Every row gives one point. Before rounding, the points of a table are all equally far from one centre. They may lie mostly on one side of it. Write the centre, to within rounding.
(in the rows, 128 means zero)

Points (7 x 3)
[[ 57  99 121]
 [111  98 168]
 [ 72 110 161]
 [126 100 165]
 [128 107 167]
 [134  91  86]
 [ 86 107 168]]
Centre: [106 124 120]

Points (14 x 11)
[[123 157 172 185 124 118 110 118 128  84 153]
 [146 142 173 129 117 110  55 159 102  63 151]
 [150 160 190 150 121 127  91 131 113  70 187]
 [117 179 172 137  79 142  97 157  93 101 189]
 [127 181 195 164 117 134  87 130 104  97 137]
 [121 177 156 163 134 100  93 116  92  94 177]
 [148 151 152 153 144 114  55 150 101  89 134]
 [149 150 167 172 129 147  88 148  87  77 149]
 [ 91 123 175 166  98 127  94 153 112  83 161]
 [156 177 176 146 132 150  84 130 105  85 175]
 [108 128 150 141  97 116 107  96 116  75 170]
 [140 184 178 160  95 119  91 151  86 104 175]
 [111 160 203 143  79 132 113 131 105  71 151]
 [120 144 142 144  78 119  69 143 134  83 137]]
Centre: [129 149 157 113 126 116 125 155 114 104 145]

Points (23 x 20)
[[140 165 141 168 158 131 162 144 193 108 125 161 109 160 148 146 107 117
  210 145]
 [137 130 153 167 131 124 147  92 195  95 106 118 109 164 136 188  83  93
  133 117]
 [113 110 160 188 140 142 170 149 203 118 110 110 122 156 149 146  63 151
  161 113]
 [111 160 176 180 135 115 135  71 206 148 104 128 112 143 136 150 124 144
  196 164]
 [ 83 128 155 169 120 118 111  99 224  92 169 115  87 181 148 137 137 115
  153 133]
 [134 141 176 180 140  89 150 118 215 103 109 127 110 153 163 150 112 117
  176 149]
 [122 114 186 204 125 122 150 132 192  83 135 126  94 165 165 135  85  99
  123 129]
 [102 129 144 184 134 112 112 129 199 124 134 167  62 166 166 147 126 134
  145 130]
 [114 154 173 177 141 140 135 100 204  92 111 136  79 178 130 139 107 118
  159  93]
 [112 135 162 164 128 117 151 129 232 112  97 138 116 141 150 170 115 100
  152 141]
 [108 156 192 142 102  93 140 124 205 117 124 124 102 183 169 120 103  93
  172 145]
 [109 155 160 171 104 122 129 129 237 127 144 120  98 130 148 173 107 105
  191 127]
 [118 129 125 136 140 116 114  97 180  82 101 103 111 154 167 153  85 114
  122 126]
 [149 103 148 157 122 130 126  95 231 118 133 109 126 167 150 123  97 138
  130  83]
 [140 167 163 181 105 122 115  74 210 120 133 153 131 131 161 152 128 107
  175 111]
 [121 148 168 199 134  92 152 123 162 121 152 109 106 182 155 129  79 121
  203 118]
 [157 148 168 167 135  96 108  99 219 136 151 112 103 154 158 123  90 103
  187 127]
 [110 112 154 191 114 140 131 123 222 143 127 114  84 158 180 127  83 126
  162 151]
 [168 104 127 177 136 148 105 130 186  90 130 137 109 137 154 131  93 143
  208 156]
 [109 143 171 196 113  99 121 128 180 132 113 129 123 193 158 108  65 118
  149 142]
 [112 130 152 177  87 122 124 134 214 126 148 145  90 155 195 147  83 136
  182 127]
 [131 127 151 203 122 130 114 133 191 110 134 135 103 162 166 170 119 114
  166 108]
 [104 131 138 181 109  81 122 132 210  92 142 163  84 153 163 150 121 140
  137 112]]
Centre: [122 133 155 142 108 132 146 109 161 120 162 139 116 132 114 125  98 141
 146 147]
